Each row of a before or after table is a point. One or more steps were done to the points. Then noise was added and the rows were shuffled. The steps act on how far a point lies along the listed directions, d1 being the first. Write out the steps. A step turns or swaps two directions, mirrors them in a line or flattens them onto one, adds a multiple of one to another, or multiplies one. Angles are multiples of 10 degrees, from the lower direction toward the higher: turns from -170 to 170, lines from 10 to 170 but not 90. Use the fewest steps. Two steps may share a direction if one is a turn and the other turns, adds or multiplies; they go together, in the order done. Otherwise the lowest direction goes first.
In the rows, zero is written as 128.

Directions:
(1): [164 155 144]
(2): [158  92 121]
(3): [120 113 172]
Before (8 x 3):
[[124 153 118]
 [135 132 151]
 [117 106  92]
 [145 109 104]
 [144 150 160]
 [139 115 111]
 [158  69 140]
 [142  98 144]]
After (8 x 3):
[[115 132  88]
 [144 147 111]
 [170 132  82]
 [106 124 164]
 [138 131 179]
 [ 91 130 164]
 [156 157 103]
 [163 149 197]]
Steps: turn d1 and d2 by -100 degrees; multiply d3 by 2

Directions:
(1): [164 137  75 110 138 122  95 140]
(2): [165 118 128 115  83 164 143 101]
(3): [122 187 125 146 126 127 116  84]
(4): [121 110  91 181 142 157 144 123]
Before (13 x 8):
[[127 133 164  70 113 117 123 132]
 [150 139 110 145 103 169 139  88]
 [110 123 132 106 156  94  99 197]
 [ 88 113 110 132 152 110 112 160]
 [133 164 162 105 106  93  89 118]
 [143  84  73 158 170 129 102 162]
 [169 135 148  58 104 126 130 148]
 [105 113 131 165 142 144 144 144]
 [103 123 161 117 121 137 140 134]
 [110  77  73 163 169 150 135 146]
 [145  89 118 157 118 153 152  96]
 [127 124 124  94 132  93 113 150]
 [138 146 113 168 153 137 118 131]]
After (13 x 8):
[[135 165 163 123 135 112 109 127]
 [139 146  81 176 132 132  92 110]
 [141 110  79 145 139 160 131 135]
 [104 111 121 149 132 157 143 135]
 [134 109  88 123 144 113 114 150]
 [130 101 172  74 138  79  98 168]
 [179 110  67 121 127 165 140 153]
 [ 96  97 190  66 134  99 129 152]
 [ 98 123 171 133 129 124 142 147]
 [ 87 112 126 119 144 104 110 165]
 [114 105  98 129 166 115 105 204]
 [139 100 171 107 102 126 149 100]
 [143 153 151 115  85 147 134  85]]
Steps: mirror d1 and d4 in the line at 160 degrees; multiply d3 by 1.3

Directions:
(1): [143 166 120 161 103 135  99 140 143 187 151 141]
(2): [ 69 149 101 119 140 100 144 157 119 140 155  94]
(3): [ 89 125 120 130  71 171 106 101 117 113 122 104]
(4): [115 122 109 147 151 142  85 152  97  92 156 170]
(5): [121 109 174 116  79  98 141 155  97 133 144 154]
Before (8 x 12):
[[145 147 145 105 102 115 139 107 148 180 102 108]
 [150 139 147 143  86 163 119 107 140 150 123 154]
 [ 85  84 134 109 151 101 156 155  82  75 148 134]
 [101 104 126 118 186  97 135 160  71  76 148 134]
 [105 155  91 115 166 148 138 116 149 121 132  83]
 [144 133 106 104 172 137 142 109 155 101  94  82]
 [135 136 149 124  73 178 134  89 148 126 119  97]
 [172 124 165 140  81 146 129 101 133 138 108 131]]
After (8 x 12):
[[153 128 162 139  96 145 119 127 123 143 133 182]
 [141 164 111 124 170 120 147 137 162 166 142 102]
 [174 119 166 152  93 151 112 114 122 123 115 154]
 [ 67 126  84 128 172 137 124 124  96  86 134  71]
 [174 154 156 147  91 165 120 114 156 160 141 134]
 [ 61 126  82 129 133 163 124 107 117  96 134  77]
 [177 152 104 126 174 138 128 118 169 130 107 101]
 [163 122 166  98  99 113 138 109 136 165  94 129]]
Steps: turn d1 and d5 by 60 degrees; turn d1 and d3 by -70 degrees; turn d2 and d4 by -30 degrees

Directions:
(1): [149 144 116  92 123 146 170 109 116 143 151  83 101  91 193 121 135 153
 125 117]
(2): [125 114 142 100 148 136 150 139  70 128 116 128 192 115 127 141  92 148
 160 171]
(3): [193 158 100 103 114 112 113 181 125 129 157 139 115 123 117 166 100  98
 146 126]
(4): [101 143  99 139  81 111 129 142 143 149 167 129 202 122 156 107 154 102
 129 127]
Before (9 x 20):
[[144 127 127 141 139 121 121 136 141 122 126 140 122 143 105 137 113 106
  131 112]
 [154 137 140 131 143 126 106 151 147 111 108 149  91 146 106 145 108 122
  132 118]
 [110 120 131 144 132 128 122 112 155 128 104 138 125 140 110 115 142 118
  118 129]
 [ 93 114 143 141 162 146 126 103 136 110  98 128  94 139 107 121 135 153
  114 135]
 [ 71 137  90 154  86 113 123 139 148 145 161 142 249 119 153  98 158  85
  122 133]
 [138 132 135 117 130 141 134 127 115 125 134 124  98 128 120 133 119 117
  131 115]
 [144 117 142 116 149 128 132 135 113 118 119 149 123 120 106 152  92 119
  139 135]
 [174 140 130 119 144 125 129 119 135 112 120 117  80 123 118 139 121 138
  120 114]
 [153 131 133 127 147 120 132 128 124 113 116 130  82 135 119 138 105 135
  130 115]]
After (9 x 20):
[[153 130 133 123 148 123 133 132 118 114 117 125  90 135 120 138 103 140
  134 120]
 [148 132 147 132 144 123 100 156 143 107 101 155 106 149  94 146 100 120
  137 126]
 [ 91 116 142 153 155 141 118 102 149 109 100 131  82 148 100 115 144 147
  106 123]
 [139 133 131 111 128 146 137 126 112 130 132 121 104 125 123 136 118 121
  134 117]
 [108 123 130 152 128 126 116 118 167 127 102 144 119 150 104 110 145 110
  112 127]
 [ 67 137  92 160  82 110 114 139 156 142 159 147 247 126 145  96 162  80
  117 131]
 [144 111 149 115 152 128 131 136 109 117 115 152 133 120  98 155  87 120
  142 141]
 [173 139 133 117 146 128 137 118 127 111 122 111  81 121 127 139 118 144
  123 115]
 [143 123 129 142 143 117 118 140 141 118 118 147 134 147  93 141 109 105
  135 119]]
Steps: multiply d1 by 1.6; add 0.5 times d3 to d2
